Every row gives one point. Each copy is the shape, with its points in the same order, stretched, turned, moved and blurred by noise. Is it also mirrored, or only turned?
In the rows, 128 means zero.

Shape (8 x 2)
[[104 127]
 [185  84]
 [ 91 107]
 [ 90 113]
 [180 149]
 [121 184]
 [208  82]
 [135 118]]
Copy 1 (8 x 2)
[[ 98 117]
 [171 176]
 [115  97]
 [109 104]
 [119 187]
 [ 67 147]
 [184 184]
 [128 144]]
Copy 1 is: only turned
Copy 2 (8 x 2)
[[121  81]
 [224 126]
 [132  75]
 [124  70]
 [157 155]
 [ 79 118]
 [248 146]
 [149 106]]
Copy 2 is: only turned
Copy 3 (8 x 2)
[[100  95]
 [177 151]
 [106  75]
 [102  75]
 [134 178]
 [ 74 144]
 [187 169]
 [123 124]]
Copy 3 is: only turned
Copy 4 (8 x 2)
[[144 135]
 [100  63]
 [173 126]
 [165 131]
 [ 67 140]
 [ 93 200]
 [ 88  60]
 [118 114]]
Copy 4 is: mirrored

Shape (8 x 3)
[[161 131 112]
 [110 106 114]
 [128 113  45]
 [ 89 152 101]
 [107 115 203]
 [122  79 109]
 [117 173 202]
 [172 105 159]]
Copy 1 (8 x 3)
[[148 144 112]
 [129  95 101]
 [186 105  51]
 [110 119  51]
 [ 66 110 160]
 [154  80 116]
 [ 48 167 137]
 [132 137 169]]
Copy 1 is: only turned
Copy 2 (8 x 3)
[[ 93 132  65]
 [151  91 112]
 [123  63  41]
 [113  89 146]
 [163 160 185]
 [192  95  82]
 [ 86 187 207]
 [134 165  83]]
Copy 2 is: only turned

Shape (7 x 4)
[[ 77 133 124 131]
 [105 156  49  96]
 [152 111 129 143]
 [196 112 208  94]
 [101 192 121  97]
 [123 178 139 166]
 [174 127  66  74]]
Copy 1 (7 x 4)
[[140 116 121 181]
 [120 119  28 163]
 [103 117 137 113]
 [143 222 201  82]
 [189 147  86 154]
 [167  91 129 114]
 [ 92 163  44 114]]
Copy 1 is: only turned
Copy 2 (7 x 4)
[[149 146 153  77]
 [ 92  87 176  84]
 [139 109 108 132]
 [200  77 120 215]
 [140 121 198 145]
 [130 154 154 154]
 [111  43 145 137]]
Copy 2 is: mirrored

Shape (12 x 6)
[[ 62 104 102 141 181  77]
 [ 60  89 208  86 117 193]
 [ 92 190 143  86 177 182]
 [157 214 101 159 185  77]
 [175 146 147 142 148 148]
 [200 174 178  93  99 136]
 [119 152  89 147  79 161]
 [139 135 103  88  92 136]
 [159 155 135 141  81 118]
 [200 172 184 121 102 153]
 [133  94 152 162 149 105]
 [155 181  86 100 111 184]]
Copy 1 (12 x 6)
[[122 125 179 178 171  74]
 [ 43  84 175  40 204 156]
 [124 170 218  70 100 132]
 [185 218 147 156  77 128]
 [140 156 138 102 124 196]
 [152 152  78  40 110 191]
 [ 80 110 136 155  80 174]
 [128  97 114 108 103 140]
 [113 132  84 118 108 178]
 [133 158  89  52 113 219]
 [115 128 128 137 184 162]
 [135 134 157 111  51 175]]
Copy 1 is: mirrored
Copy 2 (12 x 6)
[[168 136 176 177 182 105]
 [237  80  75 109 119 151]
 [173 164 134  84 179 183]
 [ 82 197 233 112 186 136]
 [142 166 147 101 103 126]
 [ 88 128 152  51 125 107]
 [ 95 124 113 141 120 161]
 [102 118 107 127 142 113]
 [ 85 128 153 109 120 116]
 [109 139 146  55  90 125]
 [156 129 151 142 107  99]
 [ 96 170  97 106 146 162]]
Copy 2 is: only turned
Copy 3 (12 x 6)
[[123 136  81 158 221  71]
 [132  72 192  20 127  36]
 [ 95 166 147  41 129  78]
 [ 95 215 131 180 167 154]
 [147 167 158 134 113 126]
 [131 143 211  79  79 182]
 [101 113 116  88  63 101]
 [131 101 133  62 104 134]
 [110 119 150 119  86 144]
 [135 144 205  95  67 160]
 [156 128 144 167 168  93]
 [121 154 121  46  66 130]]
Copy 3 is: mirrored
